Every row gives one point. To make a cloud, some directions were put in groups of two or more. Within a group, all points are equally far from the middle, so they leave a hole (a ring in 2 directions, a hollow ball in 3). The other directions are filled evenly. Then the cloud was stretched, turned, moved and blurred a little. Count the holes, and give their numbers of directions, smallest first.
In the rows, zero is written as 128.

Cloud, 14 rows:
[[123  96]
 [161 119]
 [168 139]
 [133  98]
 [140 101]
 [168 142]
 [ 72 132]
 [ 89 179]
 [ 87 108]
 [ 92 104]
 [ 91 181]
 [130 189]
 [135 189]
 [123 191]]
Holes: 1 (2)

Cloud (21 x 3):
[[154 103 108]
 [184 103  68]
 [ 86 125 177]
 [162 165 147]
 [150  79  98]
 [129 122  70]
 [104 178 121]
 [114 126 176]
 [106 115  63]
 [159 105  94]
 [126 177 100]
 [114  83 140]
 [133 100 110]
 [115 128 181]
 [102 187  98]
 [ 84 109 158]
 [122  85  86]
 [206 170 103]
 [185 172 112]
 [105 108 165]
 [115 117  71]]
Holes: 0

Cloud:
[[121 101 138  73]
 [102 193 132  92]
 [ 90  95 102 110]
 [154 133 130  82]
 [142 175 172 113]
 [ 70 149 159  78]
 [110  86 171 128]
 [ 64 123 117  83]
 [147 127 142 169]
 [ 61 130 114  88]
 [151 160 141 161]
 [ 59 159 161 115]
 [ 59 171 136 142]
 [107 104 106 159]
 [130 114 189 114]
 [ 83  99 124 159]
 [ 93  98 147  75]
 [ 90 124 138  61]
 [ 84 160 161  75]
 [117 162 159  68]
 [ 93 131 174  74]
 [123 162 184  98]
 [ 82 148 119 177]
 [115 116 158 176]
 [ 92 189 160 131]
 [146 168 152  85]]
Holes: 1 (4)

Cloud, 49 rows:
[[110 101 180 168 139 165]
 [172 130  88 130 179  89]
 [158 133 151  65 115 112]
 [159 142 158  62 133 118]
 [147  84 133 197 146 143]
 [123 147 205 140 166 113]
 [164  78 124 102 162  90]
 [107  74 119  85 138 179]
 [109  76 188 119 142 155]
 [207 125 167 141 126 166]
 [109  84 175 157 109 173]
 [114  98 207 113 166 170]
 [189 154 112 159 145 138]
 [151 105 112 120 183 200]
 [148 166 105 149  94 132]
 [185 171 153 153 132 152]
 [101 125 179 170 127 142]
 [170 103 103  88 145 124]
 [147  68 148  81 160 158]
 [122 152 169 155  89 145]
 [ 96  71  75 143 114 141]
 [162  73 179  96 180 159]
 [ 90 128 137  89 114  85]
 [174 115 109  90 164 112]
 [180 113 108 150 131 190]
 [ 72 128 111  99 106 141]
 [104 123 195 148 144 122]
 [ 72 103 107 118 138 141]
 [177 115  97 184 145 122]
 [ 79  89 139  83 131 156]
 [151 126 128  98 139  50]
 [130 103 147 167 144 209]
 [111 109 132 162 134 207]
 [ 69  71 135 104 116 109]
 [103 147 155 161 130 187]
 [164 109  84 153 180 118]
 [147 163 173 181 160  70]
 [146 146 172 101 166  65]
 [177  86 154  86 188 133]
 [ 77 132 108 167 108 144]
 [168  74 174  93 175 156]
 [154  53 150 144  98 123]
 [123 156 189  65 186 141]
 [176 115 141  68 126 117]
 [147 126  83  96  95  94]
 [ 86 134 119 144 171 156]
 [101  78 110 130 199  99]
 [195 134 136 172 131 129]
 [ 82 120 114 199 151 119]]
Holes: 2 (2, 2)

Cloud (51 x 6):
[[190 121 139 132 123 143]
 [ 81 119 107 167 158 186]
 [159  88 126  78 175 145]
 [185 104 120 150 169 145]
 [162 135 104  94 124 101]
 [164  68 155 130  97 115]
 [199  92 135 188  91 133]
 [131  64 149 130 126 214]
 [140 163 166 155 127  99]
 [151 143 182 136  93 115]
 [173 133 126  67 159 138]
 [113 164 156 119  65 131]
 [132  64 174 149 150  92]
 [115  65 120 123 165 159]
 [ 60 127  99  82 146 118]
 [ 73  92 151 158 126 134]
 [ 83  99 106 168 116 167]
 [ 79 152 116 104  51 164]
 [184  98 149 135 135  99]
 [115  77  93 141 153  67]
 [ 52 123 130  80 102 133]
 [121  71 173 125 154 129]
 [167 144 104 116 124 146]
 [119  80  94 130 183  91]
 [ 81  80 154 175 132 119]
 [153  77 180 161 141 150]
 [156 131 191 146 148 111]
 [105  72 175 140 105 125]
 [ 90 148  97 133 134 207]
 [136 158 181 105 173 148]
 [132 135 190 141  87 144]
 [165  77 116 112  92 132]
 [161 103 193 164  87 144]
 [133 171 122 149 118 147]
 [ 99 117 191 135 135  96]
 [165  69 133 120  87 174]
 [ 60 107 162  86 115 102]
 [139 166 147 188  90 148]
 [180  82 149 165 180 161]
 [147 154 115 199  73 113]
 [182 104 154  98  63 158]
 [132 121 198 194 142 166]
 [113  86 174  67 178 151]
 [137  55 136 146 135 118]
 [148 171 132 181 167 122]
 [170 139 119 142 134  55]
 [143 172 149 187 154 136]
 [179 150 161 160 142 131]
 [192 128 142 122 131 195]
 [183 144 131 180  88 111]
 [189 121 107 184 157 173]]
Holes: 1 (3)

Cloud:
[[154 108 182 210 118 146 105  89]
 [137  76 113 143  66 108 110 131]
 [187 139 168 166 100 155 128 150]
 [171 107 133 130  56 102 161  99]
 [149  76 126 158 197 148 163 132]
 [166 147 169 116 150 181  91 116]
 [ 85 103 124  95  87 180 178 122]
 [158 112 170  89 123 138 167 113]
 [183 142 137 151 131  77 166  95]
 [107 135 171 200  74 144 183 167]
 [ 97 160 101 143 103 170 162  59]
 [ 92 126 130 132 175 144 167 125]
 [172 151 124  96  98 171 136 126]
 [198 164 132 152 132 172 129 176]
 [195 141 156 147 120 189 125 105]
 [100 131 153 145 173 162 171 129]
 [ 71 124 129 113 129 122 106 160]
 [180  91 168 169 130 147 114 157]
 [138 174 140 146  76 146 166 138]
 [105 146 176 168 181 202 153 112]
 [ 94 141 132 112 119 116 159 140]
 [125 157 156 168  65 151 201 138]
 [ 96 117 120 148  74 134 172 181]
 [104 141  82 142 132  84 205  55]
 [162  91 167  97 121 126 152 159]
 [121 175  93 168 117 199 125 164]
 [162 127 118 198 127 104 135 105]
 [123 129 211 117  87 159 167  83]
 [143 101 179 152 153  90  94  88]
 [110 153 116 164 137 174 129 175]
 [ 93 117 156 113 115 186 136 153]
 [151 129 180 151 121  80  91  97]
 [129 113 157 218 103 113 137  88]
 [101 166 164 169 137 168 147 104]
 [147 188 127 101 102 132 199  68]
 [107  99 159 115 136 218 188 145]
 [181 134 124 147  76 138 140  80]
 [152 143 165 151  90  89 183 173]
 [103 186 124 195 129 143 139 106]
 [175 132 142 123  80 169 136  35]
 [101 162 121  81 158 117 130 124]
 [105 119 170 112 133 182 157 146]
 [151  92 100 128 186 144 118 122]
 [160 120  96 200 115 188 187 125]
 [169  95 202 144  90 152 149 154]
 [158 130 203 128 134 102 185  82]
 [103  88 127 136 145 220 138 144]
 [133 136 199 115 143 116  96 113]
 [159  67 138 143  90 152 133 126]
 [100 140 160 161 134 137 197 115]
 [ 73  70 121 116 107 149 105 134]
 [ 79  83 138 122 118 140 177  82]
 [104 213 105 144 132 108 138  94]
 [ 95 145 111 186 172 125  93 159]
 [135  51 116 144 123 109 153 159]
 [100 172 130 117  89 160 145  94]
 [ 99 147 156 187 105 127 147 169]
 [143  87 222 184 102 146  87  76]
 [110 142 173 202  68 150 216 120]
 [ 65 147 161 150 132 118 118  86]
 [ 95 121 103  98 175 149 177 137]
 [171  93 124 148  53 128 162 106]
 [209 154 144 181 102 190 121 141]
 [192 137 152 175 115 129 158  93]
 [139 168 159 118 177 154  84 149]
 [150 100 117 210 127 127 201 140]
 [129  77 179 197 118 143 132 102]
 [ 83  93 163 158 142 157 139  92]
 [135  85 120 154 165 145  95 139]
 [128  77 158 163 146  84 138  95]
 [177 106 175 140 139 140 132 193]
 [108 145 104 192 156  97 142 118]
 [ 95 113 160 138 122 201 203  66]
 [116  81 187 219  98 163 209 109]
 [130 129 154 181 163  97 102  46]
 [123 209 136 151 150 158 146  89]
 [ 74 144 123 149 136 130 101  92]
 [130 108  92 160 126 186 177 127]
 [126  95 128 142 168 110 167  61]
 [117  78 106 134 138 199 137 136]
 [ 73 122  97 139 109  94 117 135]
 [124 143 170 112 136 154 144 136]
 [102 134  97 136  89 145 210  90]
 [151 138  99 191 140 149 187  73]]
Holes: 1 (2)
